Every row gives one point. A path goes straight from each point to the next, and from the last back to the first. The post is the endless flat space through its rows: a point in 2 columns, a line in 3, a plane in 4, and so on, so that a path can go around it. Count how often the path circles the post. Going back the other way cancels.

Post, 2 rows:
[[ 0.20 -0.11 -0.34]
 [-0.29 -0.22  0.57]]
Path (18 x 3):
[[-0.11 -0.56  0.74]
 [-0.70 -0.52  0.88]
 [-0.04 -0.56 -0.89]
 [ 0.03 -0.59 -0.06]
 [-0.12 -0.18 -0.24]
 [-0.07  0.01 -0.12]
 [ 0.15  0.18  0.33]
 [ 0.13  0.21  0.28]
 [-0.56  0.09 -0.03]
 [-0.16 -0.24 -0.54]
 [ 0.16 -0.47 -0.15]
 [ 0.17 -0.60  0.66]
 [-0.41 -0.59  0.40]
 [-0.76 -0.24  0.81]
 [-0.09  0.04 -0.41]
 [-0.86 -0.03 -0.08]
 [-0.05  0.29 -0.17]
 [ 0.18 -0.16  0.15]]
Times around: 1

Post:
[[ 0.17 -0.26  0.29 -0.04 -0.21 -0.40]
 [-0.18 -0.95  0.90  0.53 -0.51  0.25]
 [-0.05 -0.17 -0.41 -0.33  0.38  0.34]
 [ 0.15  0.22 -0.17 -0.03  0.56  0.20]
 [-0.15  0.26 -0.27  0.13 -0.01 -0.26]]
Path:
[[-0.73 -0.38 -0.54  0.40  0.27 -0.09]
 [-0.14 -0.36  0.73  0.11  0.43  0.01]
 [ 0.26 -0.34  0.27 -0.49 -0.10 -0.26]
 [ 0.36  0.32 -0.14 -0.25 -0.16 -0.47]
 [ 0.02  0.20 -0.76  0.28  0.34  0.61]
 [ 0.02  0.47 -0.19  0.75  0.73  0.49]
 [-0.75 -0.41 -0.36  0.20  0.41  0.02]
 [-0.11 -0.35  0.32 -0.28 -0.28 -0.50]
 [ 0.00 -0.80  1.02  0.15  0.06  0.83]
 [-0.51 -0.01 -0.59  0.36 -0.07  1.13]
 [ 0.47 -0.41  0.12  0.18 -0.45 -0.38]
 [-0.15 -0.59  0.03  0.67 -0.12 -0.44]
 [ 0.43 -0.01 -0.21 -0.57  0.82 -0.04]
 [-0.37  0.07  0.28  0.03  0.06 -0.26]
 [-0.08  0.44  0.33  0.65  0.15  0.24]
 [-0.17 -0.44  0.19  0.22 -0.15  0.58]
 [ 0.30 -0.28 -0.08  0.25 -0.07 -0.09]
 [ 0.49  0.25 -0.19  0.10  0.82 -0.32]
 [-0.52 -0.65 -0.21 -0.26 -0.19 -0.54]
 [-0.40 -0.07  1.07  0.37 -0.10  0.07]
 [-0.43 -1.21  0.44 -0.23 -0.81  0.57]
 [-0.01 -0.14 -0.19  0.06 -0.10  0.22]
 [ 0.18  0.03 -0.02  0.45 -0.38 -0.40]
 [ 0.40  0.00 -0.14  0.24  0.50  0.01]
 [-0.33 -0.50  0.07 -0.07  0.28 -0.33]
 [-0.12  0.60  0.23 -0.20  0.31 -0.75]
 [-0.33  0.19 -0.09 -0.15 -0.37 -0.18]
 [ 0.80 -0.14  0.30 -0.53 -0.31 -0.07]
 [ 0.55 -0.08 -0.01 -0.46 -0.46 -0.72]
 [ 0.19 -0.74 -0.32  0.23  0.01  0.45]]
Times around: 5

Post (7 x 8):
[[ 0.53 -0.55  0.22  0.10 -0.11  0.24  0.30 -0.21]
 [ 0.30  0.00 -0.11 -0.36  0.09 -0.30  0.17 -0.03]
 [ 0.21 -0.10  0.17  0.00 -0.37 -0.06  0.02  0.05]
 [-0.87  0.17 -0.02  0.04 -0.18 -0.35  0.75  0.39]
 [ 0.92 -0.33 -0.52 -0.09  0.46 -0.16 -0.63 -0.79]
 [ 0.22 -0.22 -0.36 -0.34 -0.17 -0.05  0.11 -0.18]
 [-0.29  0.16 -0.47  0.07  0.07 -0.34  0.07  0.36]]
Path:
[[ 0.03 -0.87 -0.13  0.14 -0.12  0.21  0.14  0.04]
 [ 0.63 -0.67 -0.14  0.78 -0.15 -0.03 -0.18 -0.69]
 [ 1.07  0.18  0.31 -0.34  0.27 -0.44 -0.15 -0.43]
 [ 0.57 -0.30  0.40  0.20  0.26  0.07 -0.06 -0.44]
 [-0.07 -0.71 -0.10  0.27 -0.30  0.38 -0.25  0.06]
 [-0.10  0.01 -0.08 -0.14 -0.25 -0.52 -0.07 -0.30]
 [ 0.63  0.08 -0.45 -0.16 -0.62  0.09 -0.37 -0.06]
 [ 0.12  0.78 -0.06 -1.31 -0.39 -0.55  0.16 -0.11]
 [ 0.21 -0.54  0.07 -0.94  0.11  0.02  0.20 -0.25]
 [ 0.85 -0.76 -0.47  0.25  0.26 -0.03 -0.30  0.65]
 [ 0.68 -0.20  0.08 -0.49 -0.09 -0.31  0.91 -0.57]
 [-0.51  0.37 -0.51  0.01 -0.61 -0.09  0.10  0.25]
 [-0.12  0.35 -0.31  0.23 -0.15 -0.26 -0.05 -0.12]
 [ 0.69 -0.78  0.02 -0.18  0.03 -0.07  0.63 -0.08]
 [ 0.21 -0.71 -0.77 -0.04  0.27 -0.17 -0.57 -0.14]
 [ 0.16 -0.49  0.22 -0.64 -0.65  0.52  0.33 -0.37]
 [-0.45  0.32  0.04  0.38 -0.65  0.14  0.22 -0.01]
 [ 0.46 -0.26 -0.49 -0.22  0.51 -0.28  0.38 -0.38]
 [ 0.59 -0.50 -0.55  0.24  0.46 -0.35 -1.17  0.05]
 [ 0.43  0.05 -0.48 -1.15  0.38 -0.36  0.03 -0.11]
 [ 0.46  0.08 -0.03 -0.18  0.09 -0.24 -0.27 -0.72]
 [-0.27  0.47  0.40  0.37 -0.39 -0.49  0.13  0.31]
 [-0.40 -0.02  0.30 -0.29 -0.45 -0.56  0.32  0.04]]
Times around: 0
